Each row is a point. The points of each table are mixes of a few directions, plus a little noise. How many directions does each table use, and how many do they share? Where both have some left over, give the other angles between the two spaces (their principal angles), to ten degrees, smallest first.
(in the rows, 128 means zero)

First, 7 rows:
[[100  39]
 [129 133]
 [154 205]
 [127 127]
 [147 189]
 [122 109]
 [117  99]]
Second, 6 rows:
[[169  95]
 [165  98]
 [121 132]
 [ 43 194]
 [149 112]
 [117 136]]
Directions: first 1, second 1, shared 0; angles 70

First, 6 rows:
[[137  18 156  91 176 127]
 [130  72  85 172 127 157]
 [124 177 113 143 106 130]
 [133 112 148  36 156 126]
 [123 206 137 129 106 113]
 [122 184 130 196  97 114]]
Second:
[[ 58 109 140 203  74 179]
 [161  98 173  93 175  80]
 [106 128  68 123 103 186]
 [162 100 187 141 169  65]
 [ 89 115 137 101 109 166]
 [125 122  95 172 114 146]
 [113 117  91 157 107 162]
 [193 199 118  61 162  70]
 [147 164 144 101 139  97]]
Directions: first 3, second 4, shared 3

First:
[[154 122 102 122  96 136 123 160 149 149 164]
 [126 165 117  87 145  95 122 147 114 128 168]
 [144 136 129  94 116 151  78 127 137 127  97]
 [124 145  89 140  90 112 147 118 145 154 146]
 [126 133 141 114 157 114 131 145 111 116 152]
 [127  88 166 161 159 145 146 138 117 104 118]
 [130 120 127 135 142 113 151 157 122 129 172]
 [110 168  86 130  73 119 125  67 149 158  86]
 [124 101 175 137 167 150 118 126 111  97  93]
 [114 108 150 161 134 144 140  99 125 117  84]]
Second (8 x 11):
[[132 109 130 175 160 112 151 118 121 127 125]
 [130 114 128 158 150 117 145 121 124 127 127]
 [122 179 125   7  47 169  65 156 145 130 136]
 [126 142 127  93 105 141 111 136 133 128 131]
 [129 125 128 137 134 125 132 125 127 127 127]
 [131 108 130 179 163 111 154 117 121 127 123]
 [130 109 129 172 158 112 150 118 123 127 125]
 [127 139 127 102 111 137 116 134 134 128 130]]
Directions: first 4, second 1, shared 0; angles 30

First, 10 rows:
[[208  64  91 127 133 122 110 126 115 159 159 135 142 122]
 [153 115 167 118 120 136  35 166  57 121 142 190 146 142]
 [ 88 170 156 131 123 128 123 130 111 110 122 135 117 132]
 [ 58 232 125 161 129 102 221  70 124 114 150  75  72 109]
 [ 98 160 143 132 125 127 135 125 122 116 124 126 118 129]
 [115 137  98 137 134 121 195  99 175 135 123  83 114 117]
 [158 111  85 139 136 115 175  98 149 150 148  95 118 113]
 [142 101 150 113 124 142  69 162 111 124 116 165 151 141]
 [135 108 133 119 127 136 108 143 134 128 117 140 141 134]
 [125  82 133 104 129 151 109 160 183 125  79 136 160 141]]
Second (8 x 14):
[[160 115  98 136 122 146 135 136 120 152  91 129 129 135]
 [184 102  89 115 133 178 139 122 146 151 109 137 157 106]
 [124 150 102 132 142 111 155  86 151 125 176 113 116 100]
 [153 159 142 145 105 166 166 128  50 146 103 119 120 128]
 [125 130 163 133 122  97   7 174  49 116 146 201 121 159]
 [130 106 141 126 130 106 175 111 142 127 165  84 128 122]
 [ 49 137 173 104 136 107 144 119 198  83 146 101 134 122]
 [ 96 122 113 130 130 115 105 147 167 123  89 138 123 149]]
Directions: first 3, second 6, shared 3

First (9 x 24):
[[138 141 129 139 144 124 116 120  89 123 155 161 135 121 128 121 162 142
  151 147 139 131 132 121]
 [124 122 127 123 119 131 133 132 145 130 117 113 124 131 128 132 113 122
  117 120 123 126 127 131]
 [173  73 173  96 109 158 110 120  81 140 121 102  72 116  70  99 122  71
  130 133 137 105 142 141]
 [118 112 128 116 109 133 141 136 170 134  99  93 119 136 127 137  91 113
  103 107 116 125 124 135]
 [ 94 162  96 147 136 108 145 136 175 121 124 137 165 138 170 151 121 164
  119 119 118 143 116 121]
 [120 134 122 131 127 124 133 131 141 127 125 127 135 130 135 134 123 133
  124 124 124 132 125 127]
 [161 139 147 139 156 128  98 111  33 122 180 184 126 110 108 103 193 135
  175 167 154 127 140 117]
 [104 146 107 138 129 116 141 135 164 124 120 127 149 136 154 144 117 147
  118 118 119 137 119 124]
 [120 123 124 125 119 129 137 132 154 130 112 111 128 133 132 135 109 125
  115 117 121 128 125 131]]
Second:
[[140  92 147 105 105 145 129 130 137 137 104  91  96 128 102 121 100  91
  111 115 124 116 132 140]
 [117 146 115 140 136 118 131 129 136 123 134 141 145 130 145 135 134 146
  131 130 128 135 124 124]
 [170 145 149 145 166 127  90 106   7 120 195 202 127 105 106  96 213 140
  191 179 160 127 143 114]
 [126 126 127 126 126 130 130 129 134 128 124 123 126 130 128 129 123 126
  126 126 126 127 127 130]
 [102 131 110 128 116 123 147 139 186 129 101 103 138 139 148 146  93 134
  102 106 112 133 119 131]
 [162 113 154 122 135 139 106 116  63 130 152 146 105 114  97 104 159 110
  153 150 145 119 141 128]
 [129 117 133 120 119 133 131 129 139 132 117 112 119 129 122 128 113 116
  119 121 125 124 129 132]
 [100 156 102 144 136 112 141 134 164 122 127 137 157 136 161 147 123 157
  122 121 120 141 118 123]
 [124 122 127 125 122 129 133 131 145 130 118 115 126 131 130 131 114 124
  118 121 123 126 126 131]
 [109 131 114 129 120 123 142 136 172 129 109 110 138 137 144 142 102 134
  109 111 116 132 121 131]]
Directions: first 2, second 2, shared 2

First, 11 rows:
[[ 95  80 154 145 197 134 133 159 145 134 145 122 123 112 122 132 150 121
  107  91 106 141 140 109 124  99 156 180 164 141 171 137]
 [150 135  81 106 119 159 163  94  99 106 106 101  85 133 120 133 112 138
  155 172 109  99 115 149 117 150  92 101 104 149 107  74]
 [153 166  73 124  78 127 130  61  57 123 100  96 119 146 142 116 118 150
  168 167 105 100 107 106 103 164 108 104 100 180 118  74]
 [132 138 146  93 103 116 150 113 120 144 120 138 104 134 103 128  86  96
   94 118 134 120 129 137 121 155 136  98 151 103 106 156]
 [153 150 137 110  99 123 139 125 128 140 128 138 137 131 138 111 112 120
  125 152 151 125 116 153 114 127 119 116 127 117 109 127]
 [153 152 153 111  88 130 152 138 166 140 138 162 133 146 128 116 105 106
  114 156 168 140 113 171 137 134 118 113 124  85 101 148]
 [ 93  92 117 151 191 118  64 168 130 101 127 109 151  80 128 159 170 159
  139  73 114 125 168 105 146  90 133 131 120 129 141 143]
 [161 165 152  99  77 107 136 122 125 155 128 149 148 132 141 101 100 110
  114 150 164 126 114 156 106 131 124 108 136 107 101 143]
 [ 72  87 114 194 184 139  78 161 168  93 143 127 141 129 119 170 186 158
  146  78 103 157 156  80 188 116 145 160 106 130 169 147]
 [144 153 137 115  83 121 157  95 113 151 126 137 119 157 128 107 100 108
  116 149 132 128 106 125 112 158 135 125 140 134 124 127]
 [102  90 142 160 189 133 105 173 158 120 147 127 148 107 138 136 170 143
  131 101 122 146 143 118 140  85 141 173 135 133 162 133]]
Second, 8 rows:
[[136 122  88  86 193  70  96 150 134 139  75  82 182  94  99 166  77 127
  103 139 162  86 143  62 133   7  69  34  99  94 105 102]
 [135 128 142 111 105 156 124 131  95 116 171 156 130 113 147 123 114 124
  130 123 104 147 151 167 134 150 134 137 144 133 114 113]
 [134 145 126 135  67 119 144 129 120 108 142 135  86 132  96 126  99 138
  131 172 181 131 130 171 133 124 100 132 114  70 113 127]
 [129 134 137 136 122 144 147 118 136 132 130 134 118 155 130 116 141 136
  136 119 125 144 114 124 125 168 147 160 124 138 121 137]
 [122 139 134 155 134 139 163 110 168 145 101 119 107 187 120 111 164 145
  141 113 136 145  85  94 118 186 160 180 115 147 129 153]
 [125 124 142 136  96 148 126 127 107 115 163 152 112 116 146 120 136 120
  133 129 109 140 141 174 130 154 141 146 146 135 140 129]
 [131 122 134 105 182 151 122 127 127 147 124 129 172 136 158 126 142 127
  126  79  78 144 126  86 125 151 155 135 138 180 114 120]
 [112 109 118 160 125  96 103 133 136 119 116 118 116  92 130 138 152 106
  124 147 129  90 135 150 125  82 121  99 145 131 186 141]]
Directions: first 6, second 4, shared 0; angles 40, 40, 80, 80

First, 8 rows:
[[140 114 122 124 118 116 113 123 123 117 145 121 144 147 118 134 138 151
  126 126 130 129 139 107 119 118 128 185 133 117 131 140]
 [109 131 159 121 147 122  96 148 141 109 149 147 117 124 107 129 106 120
  132 151 105 114 107 125 151 132 142  78 115 140 112 148]
 [120 134 135 127 128 117 129 118 131 116 117 130 129 134 139 130 129 147
  125 116 136 125 144 130 123 111 117 175 143 132 132 133]
 [163 106 126 116 119 133 138 123 121 120 127 100 140 148 131 140 133 132
  124 118 142 136 149 121 133 104 138 169 159 127 124 114]
 [141 124 132 143 115 101 136 114 128 119 124 109 144 147 148 136 151 142
  127 117 138 138 150 128 143 123 131 155 147 143 141 134]
 [113 154  98 124 136 184 178 126 120 175  80 141  98  82 148 108 113  91
  127 114 143 131 113 163  91 140 102  83 117 114 128  81]
 [121 123 143 142 140 105  80 155 137 103 187 138 144 125 117 137 153 119
  137 157  94 117 117 106 143 146 142 105 104 149 115 168]
 [116 139 110 127 121 147 153 117 123 166  94 138 108 117 116 109 100 122
  126 126 137 134 104 144 121 149 123  73 105 102 142 106]]
Second:
[[117 129 123 130 117 109 118 113 127 128 126 137 132 143 114 123 123 160
  126 124 131 128 128 117 119 129 121 164 118 108 143 143]
 [117 134 149 125 139 122 122 133 137 115 126 134 119 126 131 130 118 125
  129 131 123 122 128 135 142 121 132 114 135 143 122 134]
 [111 135 145 127 131 112 116 124 136 116 124 139 123 135 122 127 116 146
  127 128 126 122 128 128 135 122 126 136 128 130 131 142]
 [125 126 113 131 114 117 124 115 123 134 127 131 135 139 118 123 130 152
  126 123 133 131 128 117 114 132 121 161 117 107 142 136]
 [132 127 129 127 131 135 132 133 128 128 129 125 127 123 133 130 131 117
  129 130 127 128 128 132 131 128 131 116 132 135 123 122]
 [123 124 104 133 104 107 120 105 120 139 127 133 140 148 109 119 130 171
  124 120 137 133 129 108 105 135 116 185 109  91 153 142]
 [131 124 115 130 119 126 128 121 123 136 129 127 134 133 122 126 133 139
  127 125 131 132 128 120 117 132 124 146 122 114 137 128]
 [126 137 163 122 156 142 131 151 141 110 127 128 112 109 147 137 120  89
  132 136 118 120 127 150 157 117 140  69 149 170 102 119]
 [186 114 118 123 158 208 173 178 121 146 141  85 123  75 176 146 160   7
  138 140 120 138 128 161 141 133 152  12 156 181  78  66]
 [112 130 122 131 112 101 113 108 127 127 124 141 133 149 109 120 120 174
  124 122 133 127 128 113 117 129 118 177 115 102 149 148]]
Directions: first 6, second 2, shared 2

First, 10 rows:
[[131 164 123 140 111 101 116 159 153 136 119 131 121 126 157 108 120 124
  132 116 108 132 100 112 112 132 136 153 139 126 147 151]
 [141 193 131 160 110 101  85 230 187 108 115 159 119 127 176 106 116 125
  130 139  95 165  60 104  88 145 128 145 126 159 133 142]
 [124 130 129 121 142 139  91 200 146 117 113 150 117 130 138 107 134 122
  141 145 111 163  99 137 115 159 113  99 112 166 107 102]
 [ 99  59 105  71 136 138 172   7  63 200 118  69 117 131  92  93 138 123
  148  77 129  68 202 154 174 123 137 132 154  66 151 140]
 [149 182 143 169 113 110 107 191 170  88 139 160 137 125 158 154 119 131
  112 154 130 158  81 102  99 123 129 140 117 156 124 133]
 [152 184 146 173 119 117  93 222 181  73 137 175 134 124 159 154 121 132
  112 164 127 175  69 104  92 131 124 128 110 174 112 120]
 [141 176 137 161 114 109 103 195 167 102 127 156 129 125 159 132 119 129
  120 145 118 156  83 107 100 131 129 139 124 154 129 135]
 [107  38 123  80 157 172 174   9  53 154 139  88 136 132  65 147 145 132
  129 116 165  86 211 165 180 114 123  97 127  95 115 102]
 [143 134 138 155 109 120 179  32 106 117 164 111 152 126 110 187 120 138
   99 123 171  89 163 107 140  75 144 162 141  86 146 153]
 [ 92  19 108  48 167 172 154  34  53 188 112  79 116 135  71  93 148 123
  155  98 132  91 208 183 181 146 118  86 130  97 117  97]]
Second, 9 rows:
[[117  86 116  99 145 166 174  21  48  95 207 128 185  85  74 217  89 132
  105 166 179 150 148  79 217  22 132 106 137 149 110 199]
 [115  82 115  96 147 170 179  10  39  92 215 128 191  80  68 227  85 133
  102 170 184 152 150  73 227  11 132 103 138 152 108 206]
 [133 145 133 140 121 113 109 171 161 140  96 128 105 145 150  92 144 126
  137 113 108 120 120 148  92 170 127 137 124 119 135  99]
 [135 152 135 144 118 107 101 189 175 146  83 128  95 153 159  77 150 125
  141 107  99 116 116 157  77 188 126 141 123 116 138  87]
 [141 174 141 159 109  86  77 247 217 163  41 128  65 175 188  29 171 123
  154  86  72 104 106 183  29 244 125 152 118 104 148  50]
 [131 138 131 135 124 119 117 154 147 136 109 128 115 138 141 107 137 127
  134 119 116 123 123 140 107 153 127 133 126 123 132 111]
 [126 122 126 124 131 134 135 111 116 123 140 128 137 121 119 142 122 129
  124 134 136 132 131 120 142 112 128 124 130 131 125 139]
 [127 126 127 126 129 130 131 122 123 126 132 128 131 125 125 133 126 128
  126 130 131 129 129 125 133 122 128 127 128 129 127 132]
 [128 128 128 128 128 128 128 128 127 128 128 128 128 128 128 128 128 128
  128 128 128 128 128 128 128 127 128 128 129 128 128 128]]
Directions: first 3, second 1, shared 0; angles 40
